Every row gives one point. The window is the flat piece filled in between its corners: a triangle in 3 columns, a solid with four corners in 4, and so on. A path goes straight from each point to the next, and from the last back to the first. After which points does the path pass through the window?

Window (3 x 3):
-15  -24  -33
27  35  25
-42  -29  56
Path:
(1): 35  7  40
(2): -23  -43  54
(3): -60  0  37
(4): 1  40  40
(5): 35  -18  49
(6): 58  -9  -21
(7): -50  -10  -50
(8): -25  39  45
(9): 40  18  46
(10): 24  -1  50
(11): -81  -22  29
(12): -59  -6  53
(13): -24  -40  48
(14): 36  9  15
(15): 28  49  -2
(16): 0  52  -7
Through the window after points: 2, 10, 12, 16

Window (6 x 6):
22  -42  25  -3  -54  15
3  8  -27  21  -95  -5
-16  -26  -4  11  53  6
-16  36  34  2  -3  39
45  -22  -23  30  31  -49
-30  12  -22  -11  7  -47
Path:
(1): 17  23  -54  -38  -65  -2
(2): -8  -10  3  61  -87  -8
(3): -6  13  20  38  -5  -29
(4): -13  -11  -16  -24  2  39
(5): 37  -11  -29  -31  -30  -2
(6): -4  -15  22  38  -31  -24
(7): -26  9  9  47  -8  -7
(8): -6  12  -17  -33  -12  -16
(9): 33  21  -61  -2  72  -11
(10): -23  -27  26  8  3  -28
(11): -23  -8  12  67  21  11
(12): 29  27  7  -68  -5  5
Through the window after points: 1, 3, 7, 11

Window (9 x 9):
-51  -2  74  29  35  2  -19  31  -19
11  -10  -33  5  -53  -8  32  55  17
8  -31  11  18  26  26  -2  12  -65
-10  28  -19  23  -4  -66  -7  7  9
40  12  8  9  -26  -29  4  8  6
-5  -23  -19  -39  -67  -17  16  10  0
-22  -71  3  89  -22  31  -37  10  47
-9  18  1  17  -63  -41  33  14  -17
-9  21  24  32  20  41  -43  22  -48
Path:
(1): -5  -20  33  -14  -32  -48  -11  73  -38
(2): 6  2  -36  39  -13  25  27  -12  4
(3): -31  19  36  -10  -7  36  13  1  36
(4): 5  -46  -2  61  -9  -31  -18  48  -47
(5): -15  -72  42  33  -26  6  -40  29  -95
(6): 6  14  -20  28  9  11  26  3  30
(7): -6  -4  -21  1  -20  -8  35  -1  21
(8): 39  7  29  33  -50  -24  -34  68  -33
(9): 26  -45  -20  15  -40  -52  -20  59  -23
(10): -1  11  -19  7  -40  14  42  32  24
(11): -13  0  -7  44  -8  14  8  2  24
(12): -6  -21  14  34  -13  -10  -36  30  -14
Through the window after points: 1, 3, 5, 7, 9, 11

Window (12 x 12):
-11  6  -49  -17  41  9  -84  -14  -8  59  -95  38
-23  -38  -32  10  -2  -60  -12  13  48  42  22  -6
-45  28  34  17  17  -47  20  23  -14  34  -11  -26
-7  -10  0  6  -25  2  35  -20  19  -34  66  -55
-25  -16  34  -51  50  -54  -60  4  39  -11  -57  -20
23  -29  25  -16  -41  -39  -5  31  -59  -47  -27  37
54  -12  -35  -53  12  -28  57  -35  -70  -32  -28  -40
3  -34  78  -25  -7  -7  76  -4  49  4  24  -62
23  13  7  -65  -22  -5  5  27  -22  -9  -46  -55
-5  31  -59  -70  -6  2  -21  -35  -50  57  26  20
9  23  12  29  -32  -60  -5  -22  36  34  49  -8
-11  35  -50  -61  -62  3  21  -22  41  -68  -20  43
Path:
(1): 35  -15  1  -45  3  -9  4  48  -20  -26  -14  -6
(2): 13  23  -21  -36  10  -18  9  8  7  8  -9  21
(3): -26  -28  -7  -39  -44  -27  -18  -42  -14  6  -41  -23
(4): -39  -12  58  -49  -82  -52  2  -46  -18  45  -6  -19
(5): 18  2  -38  -1  55  -11  -24  11  -6  20  -16  -4
(6): 28  2  -19  2  34  -21  17  5  13  -23  57  15
(7): -36  -21  4  -37  -46  -26  2  -26  6  25  -51  -31
(8): -27  -21  -1  -29  -41  -45  -3  -25  -6  8  -15  -9
(9): 52  40  -14  -33  24  -4  15  36  -8  -9  35  -8
(10): 23  -7  -8  -18  -2  -11  15  31  69  -17  4  14
(11): -47  -9  41  -18  -34  -50  24  -57  -70  -20  -24  -87
(12): -20  15  0  -17  -21  -39  -11  -37  -6  2  -16  -11
(13): 48  -18  6  -15  0  -26  -2  61  46  -12  20  28
(14): 11  21  4  -20  -4  -16  32  3  32  -27  12  -2
(15): -35  -33  -18  -29  -64  -1  -2  -33  -22  -16  6  -36
(16): -20  14  -5  -25  -48  -35  1  -28  4  2  -27  -15
Through the window after points: 12, 14, 16

Window (14 x 14):
-4  37  -15  25  61  25  40  6  -20  24  -2  16  33  -1
3  16  48  -40  1  7  -10  0  -32  34  -14  17  -19  -18
4  10  19  -21  15  35  -40  3  -13  -9  13  7  -18  -29
-18  19  10  -18  38  -27  -46  -18  -4  36  -12  21  6  -19
-13  -31  34  -46  95  41  41  33  91  -22  -7  -31  -76  49
66  -46  -38  -39  -20  -48  -12  -41  -4  -46  -39  32  1  -21
-3  24  26  28  -5  -21  -24  20  -2  15  -24  -19  21  32
9  -45  18  -1  -38  -31  8  16  -26  -1  -7  -28  38  -42
-9  -73  64  16  -53  11  -6  1  8  -23  -7  37  -18  -28
-5  8  28  -4  25  10  -5  -58  -32  31  13  -2  10  0
-59  1  -11  -5  15  -5  7  -50  -46  20  -30  -5  -32  0
-14  24  -21  -19  20  -37  25  -14  -6  -6  17  7  11  24
-6  1  -24  -11  24  2  -19  6  -20  16  -9  26  57  46
3  -1  2  0  16  10  -25  -12  -30  55  20  20  -32  -9
Path:
(1): -23  -13  20  -5  42  -30  -12  -19  -34  -22  33  -8  24  19
(2): -5  -16  19  8  28  -28  -7  11  -39  -10  2  0  2  21
(3): 7  11  -6  -30  -14  4  -3  -14  15  16  -24  13  3  -22
(4): -24  -28  3  -48  -31  7  23  -77  4  53  17  19  -9  -21
(5): -14  38  9  29  78  -27  -54  47  -44  -26  -54  -4  -7  16
(6): -25  -17  30  -10  31  -31  1  4  -49  -21  -27  10  -5  -5
(7): 20  7  -6  -10  -27  27  -28  -14  51  39  16  -1  7  23
(8): -10  -1  -18  1  -28  4  11  -16  2  17  9  7  22  3
(9): 16  10  44  -19  57  -33  -48  -6  -86  13  -35  31  -1  -24
(10): 19  3  5  -14  59  -29  -36  17  -20  -65  11  40  3  18
(11): -19  6  3  -18  -35  27  13  -36  2  68  -10  -26  -7  -30
(12): 1  18  -5  -16  8  -1  12  -13  2  27  -8  13  -13  2
Through the window after points: 4, 10, 12

Window (14 x 14):
31  60  58  43  35  -20  -17  -7  -21  39  49  -32  2  -17
-37  -3  -45  -21  62  -9  47  -30  -44  -26  -29  -20  49  -29
-3  21  -30  -5  11  57  52  18  -47  5  43  28  26  -54
22  -13  -57  -2  -7  -6  28  52  -6  15  14  -12  2  44
27  -59  -3  -8  -86  62  17  -52  11  -18  66  -40  -37  -72
25  -32  16  84  -2  51  12  -26  28  -35  -42  -12  -45  27
71  2  2  48  25  10  4  27  63  -41  91  -45  -41  -62
-26  46  -40  11  -49  34  5  -27  -1  -15  41  -38  2  2
0  44  -43  -49  8  23  -2  72  -49  9  31  13  -43  -4
36  34  23  7  -95  -6  36  -18  40  -9  28  51  3  0
-29  -53  -93  16  -15  3  14  -16  -8  15  -7  20  -71  50
57  -19  -35  24  -4  -34  -11  0  -2  -39  28  31  26  28
-29  -29  13  -20  11  -26  29  -14  -41  -19  80  -1  9  9
-12  0  -25  -26  24  2  -5  -13  10  12  22  18  28  39
Path:
(1): 26  25  -5  -28  -6  28  23  -29  1  -24  35  4  -25  16
(2): 44  52  -30  -11  39  41  51  -26  -41  -5  61  -6  -43  -5
(3): -19  -26  -2  22  -23  -1  1  -1  13  -5  16  -6  0  4
(4): -50  -39  31  -32  -7  -21  -33  0  12  7  9  15  22  -45
(5): 79  34  -57  39  -5  34  63  -6  -5  -20  77  -27  -30  42
(6): 50  45  17  -22  0  40  55  -34  3  -17  48  3  -29  9
(7): -1  3  -9  17  -25  -7  9  1  -1  -11  12  4  23  -17
(8): -19  -8  -15  47  -26  13  20  12  0  15  22  -14  12  -37
Through the window after points: 4

Window (14 x 14):
28  -1  -14  17  -48  0  5  -95  3  16  24  48  32  -26
28  -14  26  5  -65  16  21  -51  -63  26  -29  21  11  12
-41  26  -46  -22  7  34  -69  -26  5  -3  18  -30  17  -22
5  27  66  52  78  15  26  11  7  39  -28  30  1  -7
-2  -62  -41  -30  -6  31  6  16  -36  44  60  21  -29  -25
-3  0  3  48  -37  36  11  -36  -3  -9  -49  -16  -13  -17
4  -2  -21  72  25  30  32  36  -69  16  21  -24  6  48
-11  -10  -11  49  -47  12  -75  27  1  49  -35  16  17  -32
-40  -7  -27  28  25  -1  -16  7  -30  -93  0  3  -11  -31
24  22  45  -15  -21  24  47  37  18  -33  -3  58  -6  -15
-48  2  41  59  -4  7  -36  31  8  -27  69  10  -3  25
7  -2  9  -9  -72  -34  21  -47  -16  -57  49  -32  24  -26
-51  -19  16  -6  32  12  60  40  1  6  24  17  14  22
-19  71  -20  53  -9  -29  -50  -25  11  1  -3  0  -39  40
Path:
(1): 9  -21  47  9  33  13  -3  16  12  -4  -21  -2  -2  19
(2): -23  37  -5  65  -15  15  8  -26  -17  16  15  26  -2  -27
(3): -30  37  -36  17  -16  14  -18  -14  -21  28  3  2  2  -17
(4): 6  -10  13  9  2  15  -28  -12  16  -25  14  4  5  5
(5): -7  -32  13  19  -22  16  -33  8  -7  -4  10  -3  4  1
(6): -29  67  -23  57  -14  0  4  14  -8  26  -25  46  9  -39
(7): -44  52  -5  64  -50  49  16  -35  -44  -25  37  6  -39  -39
(8): 4  -32  11  -7  3  -12  13  8  15  0  -20  -2  26  16
(9): -9  -23  11  11  -10  4  -10  7  5  -17  26  9  1  3
(10): -25  26  11  4  -18  12  35  -8  -13  6  3  21  9  -17
(11): -15  22  8  22  -21  27  6  -35  -42  -19  13  9  -1  -25
(12): 19  -8  7  12  -10  -2  19  -3  -7  17  -25  9  5  12
(13): -2  -29  -19  -2  -2  21  -12  -4  -11  -32  0  -2  0  6
(14): -27  19  13  40  -5  0  12  23  -29  -6  18  -1  -3  -5
(15): -90  37  -28  -7  -1  21  45  -11  -22  35  50  -26  -8  -36
(16): 56  -16  23  60  -24  8  -33  -10  5  -30  -55  26  -7  34
Through the window after points: 1, 3, 5, 7, 15

Window (14 x 14):
-3  -11  -1  -51  -20  -55  29  33  -5  4  -23  15  9  -47
27  6  -9  -12  2  -11  9  -25  85  13  18  41  -15  -32
26  -24  55  23  -5  49  -5  -6  13  -50  -38  8  -17  24
-32  39  22  -44  55  38  15  23  64  4  -29  -37  -30  22
54  43  2  4  -29  36  -3  6  56  -61  10  -70  -40  16
10  -95  -3  35  29  -5  34  -33  91  19  10  30  -30  53
60  15  27  -19  -50  -25  25  -24  -34  -71  86  29  -24  -4
36  39  -18  -17  -28  -15  -16  -12  -29  70  -59  -53  9  -26
27  16  -58  20  49  -21  -60  25  -35  -27  40  44  -27  33
-8  46  -37  10  17  46  17  15  54  -18  16  16  7  23
63  6  -7  11  -22  1  -28  -49  -13  -59  -43  15  -5  66
41  -28  -14  -44  -25  -6  8  39  12  16  24  67  -34  16
-1  -14  -36  28  37  12  3  -32  -35  -49  -25  -14  -94  21
-72  24  27  -72  -45  -11  -13  39  -14  -1  -13  -11  -24  -32
Path:
(1): 16  40  -5  13  24  -20  -2  8  13  -7  -14  -4  -41  24
(2): 13  -23  -25  -8  -1  18  1  -21  15  -9  0  11  -26  -5
(3): 25  9  -17  -37  14  58  -46  -21  6  -62  4  -29  -32  31
(4): 3  -8  22  55  -21  -47  58  17  42  33  -3  41  -30  2
(5): 28  7  30  2  -11  -42  42  16  -12  6  -29  26  -45  50
(6): 31  0  -46  -21  -12  36  -41  -30  12  -22  26  -11  2  -30
(7): 41  -38  -40  -50  7  32  -20  -18  36  -27  33  -23  -15  -4
(8): 14  18  -11  12  1  -15  0  -2  0  -15  -10  22  -33  26
Through the window after points: 1, 5

Window (14 x 14):
-9  17  31  -23  5  -19  11  36  -5  6  -11  -21  -8  15
-18  -16  -11  -37  27  -59  8  -46  -5  -13  -8  -13  21  -7
-9  -55  50  -22  20  -3  43  26  43  15  -9  45  -19  59
4  -9  18  -6  8  -17  -52  -8  17  7  15  -31  -23  15
-11  -10  -27  14  -18  -13  -23  13  25  5  -57  -29  -25  -24
7  17  14  -23  -30  -9  3  -9  6  -18  -15  -27  -33  -36
29  -30  -34  17  -24  1  25  6  -49  -24  -31  -36  2  26
-55  -17  -1  -16  -25  2  -3  -6  -27  -9  -43  -28  2  -3
45  -9  -8  -25  -43  -31  6  12  -11  43  21  -17  -10  18
56  7  20  -46  30  -20  -41  7  -29  -4  -40  95  -35  -15
-27  34  8  19  -22  -27  -18  -25  10  -9  10  -29  4  -18
58  -39  -2  -4  -45  48  23  40  10  -48  20  -12  64  -1
-41  -5  -16  -12  -4  -7  -6  21  -33  -43  17  -13  -8  -9
52  20  4  -1  12  -5  7  -23  -48  62  12  -18  -9  -68
Path:
(1): 5  -14  8  -9  -13  -22  -9  16  -27  3  -11  -13  -9  -8
(2): 17  -12  -8  -27  9  11  9  -14  14  4  0  -3  -6  12
(3): -3  20  -5  -59  10  20  -23  -29  20  -7  -22  10  -20  39
(4): 4  -37  6  37  -33  -43  21  50  -30  -18  -18  -32  8  -30
(5): -8  -10  22  -4  -21  -22  -2  -3  -12  -22  1  -29  -1  -6
(6): 2  5  -37  -21  11  24  37  35  34  35  -4  -10  -3  24
(7): -9  27  -16  -33  -15  -5  15  -10  10  -12  -14  -28  -17  12
(8): -26  -20  18  9  -19  -13  -20  -1  -24  -7  -15  -14  4  -27
(9): 6  -44  46  14  -2  -41  -11  35  -21  23  -26  19  -3  -30
(10): 31  32  -26  -33  1  6  7  -30  2  -10  15  -27  -18  8
(11): 17  31  -23  -11  -9  -10  -11  -16  10  11  5  6  -4  6
(12): 0  -54  21  -4  -3  -17  -2  22  -26  -30  -45  -17  -6  -20
(13): 3  -51  65  2  -4  -66  10  21  -7  0  -35  41  -20  10
(14): 12  43  -50  -36  -2  46  -20  -13  -1  -2  30  -38  7  -28
(15): 19  21  -8  -15  10  12  20  -14  5  20  -9  -14  -10  -9
(16): 14  -36  23  -2  -13  -30  -7  14  -24  21  -1  2  -9  -18
Through the window after points: 7, 11, 15

Window (14 x 14):
32  -52  -9  -36  29  19  -18  49  -35  -30  -4  -70  81  36
61  -7  38  -17  16  44  51  -33  -1  -37  -26  2  18  -17
22  -11  -14  -42  -27  -22  16  41  -50  -40  29  -70  22  15
-28  30  -73  13  30  30  -18  10  31  18  35  -8  -87  8
74  6  37  21  9  -3  35  -59  0  38  -40  -2  31  -9
-5  -40  -30  -19  30  -14  20  31  -42  -32  64  -45  45  -23
1  17  -53  2  -21  17  -22  18  11  8  -5  21  -25  -51
17  -19  -38  42  -16  12  6  36  42  9  37  14  -57  -8
2  3  70  30  -34  25  14  -52  3  5  -27  19  21  -10
18  -26  11  39  -8  -6  15  -54  4  -21  -64  -1  -15  -19
-6  -12  -18  13  19  14  -46  41  -23  24  7  17  -95  -24
49  5  22  -3  5  -23  -8  -35  -10  -54  9  26  31  6
-10  -5  -25  -36  28  -18  -1  27  65  11  24  -3  -52  -19
5  -50  -31  -44  3  -3  35  31  -58  -11  -1  -9  49  44
Path:
(1): 23  -52  -14  -57  -7  2  10  -52  20  -29  3  -20  0  2
(2): 46  -65  -30  -13  -12  -4  3  -57  -20  -35  4  1  9  -28
(3): 22  22  18  -4  14  -7  -2  18  -7  -24  5  6  23  19
(4): 5  14  -6  20  -7  8  8  19  -11  -33  -12  -10  8  -8
(5): 37  -78  32  -41  9  -11  8  -62  11  42  61  22  8  1
(6): 32  -38  -19  -19  -18  16  10  -24  -28  -8  14  -5  5  -2
(7): -17  13  23  45  57  -32  -9  37  18  -35  -34  -23  3  -23
(8): 17  18  0  62  24  13  6  35  -16  23  -7  22  -16  -21
Through the window after points: 2, 4, 6
